Each row is a point. Two turns around zero, p and q, are shown by what they do to some points. Write where each new point lands after one turn and then the other. Backwards means that the second turn is done in reverse. Each puzzle has new turns, and all numbers are rounded.

Turn p:
[-36  -3  27] -> [-20 -36 -17]
[ -2   7 -34] -> [  6  29 -18]
[-30 -34   1] -> [ 18 -29 -29]
[68 30  5] -> [-4 38 64]
Turn q:
[-12  25 -17] -> [-26  15  12]
[24 18 70] -> [ 22 -61  40]
[  3 -20 -56] -> [  4  54 -25]
[-15 -22   3] -> [  0  -8 -26]
Where do these land?
q, then p backwards: [-15  -4 -24] -> [-11  20 -18]
p, then q: [-18 -36  70] -> [ 44 -21 -64]
p, then q: [ 33  15 -41] -> [-15  -2  53]
q, then p: [ 0 25 -5] -> [-18 -18  -1]

Turn p:
[ 42 -28 -28  42  20 -54] -> [ 48  -9 -62  36  26 -15]
[-15  25  23   5 -27  38] -> [-20  36  32  -8 -19  20]
[ 20   8 -16 -16 -13  25] -> [ 21  -2  11 -19 -26  13]
[-39  22 -33 -25  22 -21] -> [-42 -42 -27 -15  -9   5]
[ 11 -63   8   7  32   5] -> [ 29 -29  24  41  27 -24]
[ 41 -30  34  41  47  17] -> [44  5 22 46 54 21]
[-48  35 -14 -14 -61  16] -> [-50  28   3 -26 -63  -5]
[-12  31  26 -40 -20 -26] -> [-29  14  -3 -55  11 -16]
Turn q:
[ 38  32 -41  22  10  26] -> [12 25 18 -8 49 43]
[-64  14  44  34   4 -25] -> [ -1  37  16  12 -36 -70]
[ 11  22  44 -30 -38   9] -> [ 28  -5   4  12 -57  27]
[  9 -10  -5   8 -25  -9] -> [ 13   2 -25  13   3   3]
[ 41 -41  38  -1  22 -39] -> [ 41 -50 -21 -37   0 -31]
[-48  28 -67 -33   3  20] -> [-82  34   5   5   6  34]
[ 13 -45 -13   0  24  18] -> [-11 -43   3   3  35  -6]
Where do these land?
q, then p backwards: [ 63  78 -53 -38 -73  13] -> [ 51 104 -15  64  15  44]
q, then p: [-15  17   8   3   5  -1] -> [-11  16  -3 -14   4  -1]
p, then q: [ -5  14 -26   1  29  -6] -> [-19 -17  -1  22  25   1]
p, then q: [-47 -16  30 -15  41  26] -> [ -4 -21  28  16 -18 -64]
q, then p: [  2 -12  57  46 -23 -43] -> [ 51  18 -64 -23   7 -15]
p, then q: [ 11 -32  -1 -24  20 -20] -> [  4 -30 -20 -26  14 -19]
p, then q: [-35 -45 -37 -14   9   4] -> [ 11 -12 -46  26   6 -43]
q, then p backwards: [-1 32 27 14 -5 -9] -> [ 22  -7   3   2 -35  17]
q, then p: [ 27 -34  -5  27  -3  36] -> [ 28 -12   5  42  33  11]

Turn p:
[ 24 -16  -6   7  13  43 -25  29 -13] -> [ 20  -9  16 -19  23  37  -9  23 -32]
[-36  -6   4 -14   9   1  13 -22  -3] -> [-24  -2  15  13  11 -16   5 -30   4]
[-45  -3 -35   1  16  -2 -32 -23   7] -> [-19  -7  27  25   7  -7 -54 -18   7]
[-12  -6 -17 -12   5 -20   0  -5 -15] -> [-24   2   6  10 -11 -16  -9   3 -11]
[ 11  -3  -8  11 -33  21  20  40   1] -> [ 19 -43 -13  -6 -15  22  22  13 -10]
[ 35 -11  -1  -3  25 -13   9 -13  30] -> [ -1  11 -13 -31  22 -25  -5  23  20]
[ 14 -14   8  32   2 -21  22 -22 -10] -> [ 19  11  12  10  -2 -37  21  19  10]
[ 18 -21  37   1 -25  -1 -14  -6  13] -> [ 21  16  16 -35 -18   8  17  -7  18]
[ 6 25 13 -3 13  1 -4 34  0] -> [ -8   9 -23   6   7  34   8  14   0]
[-15  55   5 -20 -25 -10  10 -11 -10] -> [ -4  13 -43  26 -23   1   4 -38  -6]
Turn q:
[ 14  -2 -16  18 -12 -10  -6  10  10] -> [  1  -8 -14   8   8   4 -28   1   8]
[ 4 17  3 21 24  9 -4 18  8] -> [-20  24 -10  -2  -4  21  -6   6  14]
[-30  -6  22  11  -4 -18   4  12  -9] -> [-25  -8   6  25  -4  -6  11  19 -15]
[  9  -8 -26 -42  29 -13 -12 -20 -24] -> [ 11  -9  -3 -50  15 -33  23   3  14]
[ 14   6 -26 -30 -18  13   7   4 -25] -> [ 42  -8 -17 -22   8   1   9   7 -15]
[ 15   6  36 -11 -12  -9  25   6  16] -> [22 13 21 37 -1  2 10  6 13]
[-15 -20 -14  19  15  14   5  15  17] -> [-27 -15  -3  -2   8  31  -1 -11   6]
[  3  -4 -22  20   9   9  -7 -65 -31] -> [-10  11 -21 -27   4 -41  -2 -52 -23]
[-22  18 -30 -12 -16  -3   1   4  19] -> [ 10 -30 -17  -5 -32   9  -2   3   7]
[  7  -7  73   8 -16   9 -14  16  18] -> [ -5  31  58  38  -2  12 -17  17 -11]
Where do these land?
q, then p: [ -5   6 -17 -11  10  18  18  -9   5] -> [  5 -13 -10 -15   7 -22   3 -15  -8]
p, then q backwards: [ -9 -19 -11   3   5  12 -19  -8  22] -> [ 15 -21  -5  -5  -2   1 -23  -1  21]
q, then p backwards: [ 97   8 -16  -6   3  11  33  -7   7] -> [ 20  46  38  37  14  34 -19 -49  41]
q, then p: [-12  10  -3  -2  -1  18 -12  42  13] -> [  8 -25   4 -11   6  38   3 -10 -16]
q, then p: [-14   8  18 -11   9 -13 -18 -13  21] -> [ -1   3   1  -5 -25   9  15 -14  27]
q, then p: [-11 -13  21  -7   8 -21 -10  -4 -66] -> [-47  13 -11  37 -10  -4  26  29 -15]
p, then q: [ -6  -1 -16  17 -10 -41  44  21  17] -> [-11 -52 -10  35  12  21 -11   4  12]
q, then p: [-21   1 -24 -14 -16  -3 -17  -6 -29] -> [-25  -3   9 -10 -25 -10   4  12 -31]
q, then p: [ -9 -15  29   2  13  10  -5 -11  15] -> [  4  15   7  11   4   5  21 -25  16]
p, then q: [ -3   0  33   7 -23   6  -4   1   1] -> [ 27  12   5  13  -5   6   3 -24   2]
p, then q: [ -7  16 -14  21   3   2 -10  -6  -5] -> [-12  13  -6  -1   8   0 -26  -1   0]

Turn p:
[ -5   7  19  46 -24 -24 -24   4 -19  12 -19 -40] -> [ 32  10 -15  49  12 -48 -17   1  -1   4  11 -11]
[  5 -48 -26 -37  14 -13  60  -4  -8   7   3 -33] -> [-41 -52  12 -20 -10 -14 -11 -11 -15 -25 -47 -33]
[ -7 -49   8 -21  -6  29  32 -29   2 -34  14 -19] -> [  3 -19  26 -12 -48  17  -4 -16   8 -44 -21 -30]
[ 31  26 -55 -21  -4  30   1  -2 -12   5 -15  45] -> [  1   8 -27 -70  11   7   5   0 -10  -1  -9  49]
[ -7   2 -25 -10  27   1  10 -10  15 -31 -27  36] -> [-25  -4  -4 -26  -4  17  -1   3  47  -4  -9  32]
[ 43 -28  19  -9  -4  -6  52 -21  21  22 -14   3] -> [  4 -34  36  -5  12   3  -1 -54  -8   3 -42   3]
[ -5   9   4   1  40  20  26  -5 -25  -2   7  13] -> [-25   6  13  -2  17  23 -10   8  -8 -39  -2  18]
[-11  30  19  27 -13  -5 -38  12  33  13  14 -56] -> [ 35  10 -27  43  24  -5  25   7   4  16  26 -49]
[  9  36  -9 -38 -20 -21   9 -28  -7  18 -12  18] -> [-12  40   2 -28  11 -16  17 -11  -7  22 -39  10]
[-17 -16  21  -3  21  10 -59  20  -8  -3   3 -10] -> [ 15   9   2  10  -4  19 -36  38   5  16  35 -24]
[-12   4 -40   5  10  10  -7 -21   5  11  13  78] -> [-33  21 -31 -25 -21  38  -4 -19  -4  15   8  56]
[  9  16  31  39  -6 -34 -39  35 -10 -21  30 -20] -> [ 10  10  14  36  11 -35  10  13  -2  13  70 -15]
[-33  12  34  20 -34   4 -24  48  13   4   1 -15] -> [ 37  -3  -2  49 -10  -4  25  42  -9  23  18  -5]
Turn q:
[-21 -44  12  11 -29  -6 -27   5  17  30  33  13] -> [ 35 -23  18   7  39 -11 -47   7  12  -2  21  -8]
[-20   5  21  -5 -11  19  -7  -1  12 -31   6 -12] -> [-10   1  35   5 -15  11  -1  -3  14   4  23  16]
[ 50 -29  -5 -20 -10 -16  -8  27  26 -29 -23  -4] -> [ 49  21  -1 -14 -11 -17  47   4  25  10  15 -18]
[  1  20 -24 -42  37  22   0  22  15 -12 -16 -38] -> [-21  29  -5 -31 -14  46  27 -18  12  31   1 -20]
[ 19   8 -25 -23 -50 -17  23 -24   1  27  14  13] -> [ 19 -47 -38  -3 -23 -23 -11 -28 -12  -6  12 -14]
[ 26  37   6 -33  37   1   7 -17   2  19 -18 -42] -> [-17  38 -10 -19 -13  20  19 -52 -32   4 -13 -16]
[  8  25  -3  52  -7  45  27 -24 -38  -4 -14 -11] -> [-25 -18 -15  50  -1  19  24  -8 -18  -7 -27  52]
[  0   9  29 -16 -44  27  16  76   5  15  16  36] -> [ 36 -26  11  -7 -20 -10 -19  36 -24  78  19  20]
[-22  -3 -15  29   3 -36 -31 -10 -14  -9 -19  -8] -> [-16  20  -4  36   6  -7 -10  19  21 -30  -8 -27]
[-26  26  10 -32  19 -25 -25  15  58   9   6  47] -> [ -4  39  -6 -54 -17 -24 -58  14  14  14  26  -3]
[  9 -35 -33  58  47  -4 -18 -31   4  -2   3 -11] -> [-11  20 -23  12  66  11  18   6  27 -50 -12   9]
[ 14  15  -9  28 -18  -6  12 -32 -27  -5  55 -10] -> [-16 -38 -14  22  11   3   9  -2 -37 -41  31  10]
[-25 -13  28 -13  17  19  -8 -18 -60 -21 -18  15] -> [ -9  -9  47   1 -22  22  -3  22  -8 -27 -52   8]
[-13 -17   7   6   7 -22  38  12  -1  10 -24  11] -> [-13  -7   3  -5  10 -40   6   6   6  20 -31  -8]
Where do these land?
p, then q: [ 12  19   6  37  34  -6   2 -25 -40  -7  22 -11] -> [-44  18  13  -4  -6  13  -1  25  -5 -42  29   9]
q, then p backwards: [-14 -14  15   9   7  13 -12  15 -21  -8 -32  -5] -> [-23   7  35 -19  -2  -3  10  -4   5   3 -21   5]
q, then p backwards: [-26  24  12  -1  -9  11  -9  20 -39  -2  25  18] -> [-25 -32  12 -15  13  11  -3  35 -22  17   9  14]
q, then p: [ 18  14  19  -5 -20  -6  -6  13 -33 -10   1  74] -> [ 17 -19  21 -25 -16 -51  -2  25 -19  35  20  31]
q, then p: [ 10  14  13 -15 -22  16  11  -2  -1 -31  -3  -6] -> [ 10   3  16   9 -26  -3  16 -20 -22   0 -11  12]
p, then q backwards: [ -8   8  -5  -8 -16 -20  44  17   0  11 -36 -25] -> [ -2 -31   1  24  -1 -13  39  -3 -30   7 -26  16]
p, then q: [ -1   3 -45 -13   4 -27  -8 -12 -33 -16 -16 -15] -> [-16  15  -7 -10 -21  -7 -16   8  24   0  18 -52]
p, then q: [-15  24  18 -27  59 -12  -7  13  61 -13  -4  32] -> [-18   4  12 -35  37  17 -32 -26  12  57  -4  46]
p, then q: [ 22  17 -14 -14  -2  -2  -7  18 -14  22 -19 -28] -> [  0  23  -8 -18   8   6  18   9 -10   0 -20 -38]
q, then p: [-15   7 -20  29  -9  48  10   6  82  22   7   3] -> [-36  17 -40 -18   4  66  -3 -36 -10  41  14  10]
q, then p: [ 14 -32  -5  36  -8 -15  -1  22 -16  -2  23 -29] -> [-22 -35  11  22  28   3 -10  -7  -6 -34  23  -3]
q, then p: [ 11 -97  -6 -27  -3  21  -2 -16 -34  21  25  11] -> [ 22 -52  61 -37  16  18 -50 -13  34 -12  -4 -22]
p, then q: [ -7  12  13   1 -16 -20 -16 -70  87  12   7 -20] -> [-28   4 -44  21  16   4   6 -99  11  -4  -3  29]
